Each row is a point. Each copy is the shape, with its points in the same order, turned, moved and blurred by noise. Is it also mirrored, or only turned?
In the rows, 128 means zero.

Shape (5 x 2):
[[125 170]
 [158  92]
 [113 176]
 [116 136]
 [135  89]]
Copy 1:
[[102 107]
 [187 127]
 [ 84 111]
 [117 136]
 [171 146]]
Copy 1 is: mirrored
Copy 2 (5 x 2):
[[154 151]
 [127  77]
 [148 170]
 [124 139]
 [110  92]]
Copy 2 is: only turned
Copy 3, 5 rows:
[[ 77 107]
 [115 181]
 [ 84  88]
 [110 121]
 [134 167]]
Copy 3 is: only turned
Copy 4, 5 rows:
[[115 159]
 [120  77]
 [123 173]
 [139 135]
 [141  83]]
Copy 4 is: mirrored

Shape (10 x 4):
[[105  89 140 122]
 [ 82 122 147 101]
 [134  91 134 162]
 [112 147 152 157]
 [ 85 125  86 129]
 [143 143 136 105]
 [179 178 105 148]
 [144 135 127  80]
 [110 157 167 200]
 [116  87 128 100]]
Copy 1, 10 rows:
[[114 128 159 157]
 [151 150 146 172]
 [ 76 104 132 140]
 [121 115  94 156]
 [ 92 179 131 172]
 [137 149 117 112]
 [106 162  66  92]
 [149 163 139 106]
 [111  85  63 177]
 [125 139 176 136]]
Copy 1 is: only turned
Copy 2, 10 rows:
[[111  95 155 123]
 [ 74 119 150 142]
 [159 105 158 127]
 [131 156 159 152]
 [108  97 127 186]
 [118 149 112 123]
 [170 175  90 158]
 [ 99 137  96 118]
 [154 173 193 167]
 [103  93 127 113]]
Copy 2 is: only turned
Copy 3:
[[138 156 151  76]
 [167 161 157 106]
 [ 99 121 139  77]
 [129 107 152 128]
 [107 183 161 130]
 [145 143 101 121]
 [ 90 113  79 158]
 [152 167  88 118]
 [116  70 172 134]
 [139 173 130  74]]
Copy 3 is: only turned
Copy 4 (10 x 4):
[[ 82 146 139 143]
 [ 82 161 107 116]
 [129 132 149 159]
 [140 157 107 129]
 [ 86 116  85 165]
 [115 113 108 101]
 [172  81  91 120]
 [ 88  91 124  96]
 [168 182 102 145]
 [ 67 121 141 132]]
Copy 4 is: only turned

Shape, 12 rows:
[[138 140 153 118 115 146 136 142]
 [104 154 109 147  80  93 144 181]
 [129  91 113 103 152 145  99 104]
 [128 180 130 141 163 173 138 111]
 [166  92  97 102  81 153 168 181]
 [153 164 169 142 106  94 129 116]
 [113  90 162 162 168 170 135 132]
 [166 122  94 165 116 180 148 145]
 [ 88 143 127  84 111 166 127 161]
 [128 128 144 106  77  96 159 103]
 [149 119 173 102  90 124 125 175]
 [ 77 114  94 125  73 128 102 118]]
Copy 1 (12 x 8):
[[105 125 151 108 157 108 111 129]
 [147  99 189 145 124 104  68 109]
 [133 155 117 106 118 136 174 145]
 [116 157 129 152 195  92 141 123]
 [ 97 135 195  95 128 184  92 117]
 [138  89 111  97 166  85  87 102]
 [117 100 148 126 172 125 185 169]
 [136 153 186 115 188 159 130 119]
 [ 82 152 176 132 111  89 126 132]
 [107  90 128 105 115 113 105  73]
 [ 99 102 157  71 126 109  91 144]
 [151 128 179 123  77  97 147  97]]
Copy 1 is: mirrored
Copy 2:
[[147 126 133 132 112 148 126  96]
 [195 143 164 106  76 112 117 148]
 [ 94  99 114 155 140 119 143 133]
 [109 122 136  82 132 189 141 119]
 [194  76 165 143 148  96 100  94]
 [142 178 157 126  93 135 164  86]
 [ 89 101  97  93 105 126 104  86]
 [159  91 136  75 163 115 131 101]
 [166  92 123 149  99 173 107 141]
 [153 118 177 156  77 120 170 101]
 [176 140 129 167 102 124 106  79]
 [166  93 115 135  82 108 167 166]]
Copy 2 is: mirrored

Shape:
[[144 138 133 111 162  70 156 138 112]
 [158 132  72 162 140 139 179 134 119]
 [143  87 111 147  88 140 133 118  69]
 [146 111 137 202 134  84  62 124 102]
 [133  94 182 134 144 164 168 127 100]
 [140  92 108 122 120 161 152 150 118]
 [102 107 146 130 122  80 110 108 104]
 [127 132 111  83 125 190 135 141 139]
 [144 132 149 106  82 158 152 132 135]
 [ 76 122 161 132  85 134  90 167 172]
 [154  79  84  70 153 154  82 126 114]
 [120 128 136 137 135 118 116 115  79]
 [131  71 166 196 131 143 115  81 120]]
Copy 1:
[[129 161 122  78 146 106 117 101 108]
 [103 109 103  61 112 142 187 106 125]
 [115  62 125  91 126 146 120 132 179]
 [ 78  81 117 115 180 142  94 167  86]
 [190  79 139 115 100 129 129 103 113]
 [130  89 140 112 111 115 169 113 154]
 [124 128 155 117 166 151  88 128 132]
 [144 128 124 161  99 124 189 111 164]
 [182 118 125 123 128 130 166 144 168]
 [140 133 191 165 145 142 158 191 127]
 [ 89  99 123 173 141  88 149  73 169]
 [118 115 118 119 124 149  97 124 130]
 [148  37 135 123 164 176 120 121  96]]
Copy 1 is: mirrored
Copy 2:
[[159 133 119 112 159  88 162 138 106]
 [133 109 186 146 157 154 133 171 101]
 [145 104 124 114 142 204 154 114 114]
 [202 145 104 100 154 158  73 112 159]
 [116  85 139  89 108 143 176 134 163]
 [105 101 151 149 137 163 164 123 135]
 [146 146  87  85 138 142 129 113 116]
 [ 92 101 126 175  79 142 154 131 120]
 [122  97 154 127  84 142 159  89 106]
 [ 82 129 106 124 102 114  86  51 144]
 [129 152  81 202 120 170 169 146 145]
 [149 109  94  97 127 155 128 139 118]
 [141 137 147  62 113 190 110 132 185]]
Copy 2 is: only turned
Copy 3 (13 x 9):
[[119 108 115  63 153 150 118  91 133]
 [ 78 104 107  93 136 123  76 170 117]
 [110 119  86 163 181 109 116 152 155]
 [148 192 151 148 160 162  92 129 163]
 [168 125  71 105 161  91 138 149  96]
 [131  83 107 121 155 101 116 170 128]
 [128 148 123 119 154 136 163 106 163]
 [132  55 129 136 121  87 133 146  96]
 [138  91 102 124 133  53 114 121 133]
 [168 129 191 126 136  59 160 133 147]
 [151  41 120 169 133 165 135 149 137]
 [121 135 117 136 165 135 134 112 117]
 [165 187  81 144 130 120 131 174 139]]
Copy 3 is: only turned
Copy 4 (13 x 9):
[[172 133  79 115 108  92 151 132 129]
 [127 141 101 174 185 120 139 133 119]
 [132 162 157 161 129 148 142  85  87]
 [159 132 155 133  97 178 171 108 187]
 [116 149 173  90 150  86 158 123  89]
 [109 167 132 129 156 116 107 115 102]
 [139 132 135 132  59 125 154 115 125]
 [ 78 134 105  97 156 125  86 117  84]
 [125 121 143 112 134 121  92 138  67]
 [ 93 133 156  97  71 160  88 179 123]
 [103 161  93 104 130 123  81  41 135]
 [130 132 124 120 104 138 170 102 108]
 [105 122 209 142 126 120 168  99 148]]
Copy 4 is: only turned

Shape, 18 rows:
[[160  87 104 148 119 126 145 113 159 133 115 147]
 [100  69  95 133  72 137 112 103 107 166 112 145]
 [137 112 101 154 112 115 143 113 142 177 105 135]
 [173 129 126 123 121 160 134 106 120  68 107 107]
 [172 143 161 109 117 110 117 126  98 163 120 110]
 [153 161 115 116 136 108 112  98 110 165 104 130]
 [175 101 114 123 146 114  87  97  95 181 156 126]
 [109 159 125 122 138 144  94 168 108 100 190 103]
 [ 72 153 184 110 133 113 144 102 121 117 117 107]
 [158 152 100 123 136 127  73 112  93 166 106 125]
 [102 114  96 148  96 136 137  98 182 157 113  91]
 [131 133 151 197 140 134 125  99 135 175 174 127]
 [148 159 105 134 145 106 137 233 101 174 114  99]
 [ 88 151 214 168  92 153 143 102 160 154 165 114]
 [166 144 131 169  96 123 145 101 117  88 197 106]
 [155 143 119 163  95 124 127 119  92 166 121 106]
 [ 97 140 160 141 133 103  27 186 122 129 139 113]
 [151 151 100 112 124 119 126 102 130 172 125 149]]
Copy 1, 18 rows:
[[131 158 131 169  97 119  67 130 136 115 150 137]
 [119 205 156 189 113 110 142 167 100 100 130 153]
 [133 142 158 186 121 113  86 138 130 100 119 163]
 [116 138  74 158 139 115 109 108 152  96 146  92]
 [128  93 108 139 159  84 106 154  94  97 131 141]
 [125 112 147 141 147  61 117 117 139 107 131 165]
 [ 99 123 120 139  89  50 112 146  95 131 106 147]
 [ 77 105 119 116 158 161 142 125 101 160  84  94]
 [164  86 138 164 163 139 180 130 124 132 147 127]
 [ 94 131 153 122 150  52 117 154 139 106 105 139]
 [132 154 152 222 158 136 106 141 144 140 115 162]
 [135  97 161 194 105  98 101  97  91 147  97 107]
 [105  70 145 105 144 167  76 181 130  79  59 146]
 [150  87 164 230 160 139 147 101  55 145 145 102]
 [143 146  83 151 135 119 104  64  82 132  94  92]
 [134 125 134 160 138  96 108 133  98  84  90 123]
 [110 102 172 111 183 129 121 192 107 175 113  75]
 [112 127 163 140 133  85 104 110 122 119 138 173]]
Copy 1 is: mirrored
Copy 2, 18 rows:
[[134 157 161 122 188 162  99 139 128 125 168 150]
 [145  95 131 137 210 144  99  67 142 134 150 128]
 [150 143 139 124 203 161 140 111 121 112 166 134]
 [ 82 133 141 112 158  98 107 170 102 149 136 149]
 [143 130 118 125 141 103 154 111  61 119 170 147]
 [138 145 109 101 166 140 158 105  74 118 130 140]
 [107 144 102 134 152 168 121  71  61 121 175 157]
 [ 76 113 120 170  90 122 156 112 135  96 127 163]
 [136 116 156 147 115 106 154 126 104 113 111  63]
 [117 133  73 106 167 145 152  92  86 123 141 154]
 [116 113 160 106 197 153 126 127 148  72 157 102]
 [111 118 141 172 154 200 173 127 100 114 188 115]
 [156 185  89 173 151  85 186 115 138  73 154 189]
 [136  51 178 169 127 158 169 153 102 103 178  82]
 [ 57 120 197 146 135 134 163 126 107 147 173 162]
 [116 119 129 132 190 121 176 104 101 129 177 150]
 [133 106  62 133  67 126 159  99 164 112 168 133]
 [141 137 133 108 176 163 144 103  82 108 126 160]]
Copy 2 is: mirrored
Copy 3 (18 x 12):
[[137 162  95 112 167 107 147 135  99 138 112  94]
 [121 114 130 101 160  91 214 106 118 122 111 136]
 [112 151 117  83 148 134 171 126 108 145 126 103]
 [158 130  68 169 102 112 117 123 109 124 120 108]
 [113 157 116 127 111 124 126  82 135 158 174 130]
 [107 179 128 115  91 136 154 111 110 140 148 131]
 [114 198 101  92 127  83 158 103 131 125 172 154]
 [133 107 139 127 108 107  93 142 121  62 188 148]
 [ 78 104 140 155  98 141 127 152 179 134 126 127]
 [139 172 132  97  77 112 163 101 104 129 159 147]
 [105 116 107  74 133 137 158 123 121  97  87  86]
 [121 153  96  58 152 140 125 156 162 127 151 161]
 [123 117 159  86 109 117 118 126  73 149 235  79]
 [ 96  86 115  94 158 171  90 133 191 135 111 160]
 [145 140  56 142 163 157 114 131 139  74 169 140]
 [136 129  94  95 123 148 167 101 123 138 171 128]
 [170 127 208 102 108  99 112 119 169  99 177 127]
 [ 99 179 128 108 121 136 154 114  89 128 136 138]]
Copy 3 is: only turned
Copy 4 (18 x 12):
[[134 118 142 118 177 119 127 134 129  64 107 110]
 [177 125 141 171 191 103 116  73 105 103 129 125]
 [160 133 128 135 136 112 136 119 122  82 125 103]
 [112 128 120  93 175 114  74 148 168 123 108 151]
 [135  89 110 133  94 113  86 133 136 133 121 114]
 [164 111 133 121 110 114 121 133 161 136 146 106]
 [166  78 168 116 117 117 104 110 115 140 101  73]
 [125 129 132 115 142 181 110 157  85 196 119 157]
 [ 78 141 125 120 120 123 112 102 128 151 182 159]
 [189 118 155 142 115 120 104 133 168 156 127 100]
 [159 169 148 115 133 134 135  89 117  65 125 156]
 [133 145 150  95 114 158  88 117  67 104 148  76]
 [142 132  66 168 102 148 165 181 113 157  81 101]
 [ 96 144 111 111 112 174  67  89  74  89 189 145]
 [136 122 130  54 155 111  57 163  72 123 126 136]
 [171 142 113 125 131 106  90 130 112 123 119 107]
 [120 125 178 198 101 179 100 169  98 170 123 147]
 [177  97 128 113 132 126 138 123 142 121 146 104]]
Copy 4 is: mirrored

Shape, 16 rows:
[[130 152 121 119 126 142 127 110 156 154 104  92]
 [110 109 111 110 146 118 123 117 173  93 110 160]
 [ 94 141 141 109 118 119 127 123 104  94 140 134]
 [157 107 138 249 127 141 113 136 133 114 113 142]
 [140 125 112 122 147 147 104 168 139 129 127 160]
 [158 114 140 137  86  38 102 133 107 148  99  76]
 [ 90 147  97 186 136 146 120 113 138 151  96 134]
 [127 158 109 132  85  95 133 112 110  91 108 160]
 [151 121 128 147 152 109 132 110 102 105 119 150]
 [137 152 122 105 110 100 127 105 178 104 134 144]
 [107 153  76 121 122 115 138 120 152 145 180 147]
 [131 120 127 179 123 158 117 107 113 122 108 162]
 [148  96 126 110 124 153 133 139 112 108 107  90]
 [145 214 139 217 121 138 136 123 117 106 108 113]
 [116 141  85 113 138 144  70 104 147 101 114 130]
 [151 115 104 196 150 142 133 144 154  97 106 141]]
Copy 1 (16 x 12):
[[101 138 139 118 144  92 147  83 107 125 149 151]
 [ 98 126  90 106 140 135 114 160 122 115 183 164]
 [149 127 102 162 147 126 123 145 114 108 168 121]
 [ 64 130  81 119 147 200 190  84 137 146 152  75]
 [132 148  99  82 135 131 127 135 168 128 147 119]
 [160 104 173 153 123 194 155  58 113 123 161 166]
 [ 80 154  98  98 142 122 163  92  96  85 156 113]
 [132 151  89 152 144 172 125 135  93  96 129 150]
 [128 116 119 113 156 163 158 149 102 135 151 116]
 [ 99 110 111 145 162 136 126 138 131 109 133 186]
 [100 130 140 134 126 107 146 160 156  67 118 143]
 [ 92 132  74 109 139 152 146 113  98 125 131  88]
 [129 152 136 133 115 128 127 117 112 180 168 127]
 [ 98 167  91 160 214 148 204  76 106 126 123 107]
 [ 90 155 132 106 172 135  83 128 122  99 174 128]
 [ 74 160  82  99 150 171 181 125 141 151 165 115]]
Copy 1 is: mirrored
Copy 2:
[[171 144 146 161 120 107 125 135 118 121 113 104]
 [125  95 134 162 160 159 145 153 146 106 158  85]
 [109  89 153 131  88 141 137 143 136 100 138 128]
 [161 145 140  90 173 192 168 113 174 159  69 154]
 [108 128 116 141 154 152 171 117 103 113 135 114]
 [119 115  99 157  82  92 117 113 181 195  78 128]
 [136 159 186 141 153 166 127 141 128 127  93 103]
 [102 137 131 134  77 179 123 130 182 124 140 103]
 [107 124 110 109 139 137 148 133 173 103 110 125]
 [144 116 124 168 124 151 132 135 170 121 174 113]
 [109 145 151 137 142 133  95 132 114 125 188 131]
 [140 158 140 118 131 183 157 150 144 110  92 134]
 [146 109  96 106 103 116 162 151 110 126 106 102]
 [170 167 182 100 107 164 139  70 184 119 106 125]
 [128 133 162 153 124 128 182 163 137 130 159  96]
 [147 132 132  94 179 174 153 105 152 135 105 100]]
Copy 2 is: mirrored

Shape:
[[173  78 175 144 112  75 146 102 142 116 120  96]
 [104 114 103 122 130 131 130 108  55 167 166  87]
 [135 171 145 152 120 160 150 123 131 131 143 110]
 [126 104 178 155  66  78 148 148 140 108 134  88]
 [ 83 101  73 155 128 104 136 113  74 120 200  76]
 [143 163 128 132 119 169 131 118 111 112 183 147]
 [153 190 115 139 155 139 106 108 172 153 175 145]
 [152 115 176 139 137  53 133 132 113  90 107 124]
 [ 99  91 110 136 129 103  93 135  75 162 183 116]
 [140 154 145 136 154 171 106 139 142 113 150  91]
 [110 120 189 103 113  67 172 110 159 107 117 107]
 [141 150  89 109 136 157 130 151 132 137 147 126]
 [119 191 133 161 127 157 117 122 123 126 111 130]
 [132  90 198 139 123  92 123 113 157  99 139 126]
 [ 86  76  94 159 151 121 159 132  78 157 160 118]
 [142 157 108 119 123 175 103  97 165 113 114 138]]
Copy 1:
[[ 96  92 157 125  90 120  94  79 112 156 147 119]
 [107 112 133 122 126  96 185 128 114  58  75 130]
 [113 156 122 126 180  90 135 127 137 143 102 127]
 [ 88 146 174 154  94 126 134  77 117 179 124 103]
 [ 74  99 189 131 113 118 193 125 163  63  70 129]
 [146 126 151 114 192 106 143 137 134 141  65 140]
 [109  93  90 124 181  88 119 153 159 173  55 146]
 [ 84 116 149  94 101 142  75 102 106 154 112  78]
 [110  85 146 105  94 123 198 140 115 100  60 118]
 [123 111 124 143 185 106 133 172 137 144 108 102]
 [111 146 133 160  91 127  71  76 142 143 108  90]
 [116 129 111 138 170 141 152 161 131 132  77 161]
 [108 166 115 112 170  76 124 165 130 148  85 126]
 [131 105 160 128  96 118  89 109 135 177 117  86]
 [107 115 139  94  96 134 193 132 156  80 106 143]
 [132 128 124 147 162  88  99 182 135 156  95 173]]
Copy 1 is: only turned
Copy 2:
[[138 220 127  83 148 146 113  88 168 150 130 160]
 [160 120 104 104 150 101 148  93  99  78 134 121]
 [111 148 135 148 152  96  81 131 145  91 125 159]
 [147 213 119 112 134 170 133 143 173 110 106 166]
 [205 108  86 124 185 114 157 120 133 107 121 120]
 [124  87 149 136 133 108  98 130 165  98 138 154]
 [107 114 144 144 161 109  51 129 144 126 202 153]
 [106 193 135  90 150 176 113 109 166 146 124 109]
 [149 108  92 108 140 140 175 117 117 106 164 127]
 [101 146 135 125 142  66  96 155 159 117 150 136]
 [142 235 175 135 148 161 127 115 162 123 136 128]
 [133 123 137 125 137  98  82 158 106 132 146 133]
 [ 90 144 109 164 141 113  54 129 138  90 130 132]
 [113 204 144 123 129 145 136 109 201 148 148 141]
 [154 110  90 136 171 116 175  93  94 142 113 140]
 [126 139 137 157  94  85  46 122 141 127 155 126]]
Copy 2 is: only turned
Copy 3, 16 rows:
[[202 144 175 152 104 178 130 134  94 112 172 103]
 [144 112 105 188 137  86 135 164 135  60 101 120]
 [105 125 122 122 120 163 118 160 133 105 137 154]
 [152 184 191 135 118 174 120 123  76 114 117 129]
 [143  99  91 159 129 111 152 124  95  66  54 100]
 [ 96 114  84 113 129 142 105 140 127  87 169 129]
 [ 95  57 122 125  93 147  81 127 165 130 167 116]
 [181 145 164 123 147 144 106 147  83 151 159  87]
 [130 114 131 164 126  66 145 114  98  90 112 111]
 [137  93 131  83 120 126 124 169 140 100 152 160]
 [187 185 161 124  78 163  83 142 107 137 123 109]
 [104 119 107 114 114 116 139 148 166  98 132 106]
 [108 115 115 117 143 141 106 140 156 142 139 174]
 [185 142 160 122  89 139 111 124  78 130 173 124]
 [139 118 101 188 104  87 179 153 105 112  98 106]
 [133 121  91  99 117 153 116 108 188 109 170 150]]
Copy 3 is: only turned
